Each point is reached from the start by the listed moves, each made once or not at all, plus a little noise. Is the number of moves made odd or even? Then give how often each move was made.

Moves:
(1): [ 0.48 -0.03 -0.08]
(2): [0.09 0.60 0.21]
(3): [ 0.02 -0.12  0.34]
Start: [ 0.26  0.08 -0.17]
Points:
[ 0.26 -0.03  0.17] => odd (0, 0, 1)
[0.38 0.55 0.34] => even (0, 1, 1)
[0.87 0.48 0.27] => odd (1, 1, 1)
[ 0.76  0.03 -0.26] => odd (1, 0, 0)

Moves:
(1): [ 0.66  0.00 -0.11 -0.29  0.13 -0.16  0.16  0.01  0.15  0.18 -0.02]
(2): [-0.08  0.75  0.12  0.11  0.29 -0.17 -0.21  0.11  0.18  0.11 -0.07]
(3): [ 0.15 -0.16  0.60 -0.03 -0.17 -0.01 -0.15  0.11  0.14  0.23  0.03]
(4): [ 0.17 -0.17  0.12  0.68  0.19 -0.07 -0.02 -0.20  0.32 -0.01 -0.24]
(5): [-0.21 -0.30  0.17 -0.19  0.65 -0.11 -0.21  0.02 -0.17  0.12 -0.13]
(6): [ 0.10  0.00 -0.03  0.00  0.14  0.60 -0.06 -0.03  0.10  0.10 -0.07]
(7): [-0.10  0.01  0.18  0.12  0.19 -0.05  0.72  0.23 -0.23  0.12 -0.08]
(8): [ 0.05 -0.12  0.00  0.15  0.08  0.15 -0.12  0.63  0.03  0.05 -0.15]
(9): [-0.27 -0.10 -0.16 -0.13  0.00 -0.11  0.23  0.05  0.45 -0.02  0.00]
Start: [ 0.35 -0.43 -0.18 -0.41 -0.23  0.17 -0.24 -0.19  0.03 -0.08  0.42]
Points:
[ 0.45 -0.78 -0.12 -0.88  0.77 -0.23  0.66  0.10  0.22  0.30  0.19] => even (1, 0, 0, 0, 1, 0, 1, 0, 1)
[ 1.00 -0.83  0.44 -0.05  0.15 -0.24  0.70  0.00  0.83  0.45  0.10] => odd (1, 0, 1, 1, 0, 0, 1, 0, 1)
[ 0.17 -0.66 -0.03  0.26  0.16 -0.05  0.71 -0.14  0.54  0.02  0.09] => odd (0, 0, 0, 1, 0, 0, 1, 0, 1)
[ 1.25 -0.70 -0.02  0.25  0.56  0.64  0.42  0.43  0.42  0.37 -0.17] => odd (1, 0, 0, 1, 0, 1, 1, 1, 0)
[ 0.74 -0.52 -0.27 -0.73  0.23  0.45  0.81  0.06  0.49  0.31  0.26] => even (1, 0, 0, 0, 0, 1, 1, 0, 1)
[ 0.81 -0.94 -0.20 -0.36  0.89  0.34 -0.13 -0.34  0.90  0.27 -0.06] => odd (1, 0, 0, 1, 1, 1, 0, 0, 1)
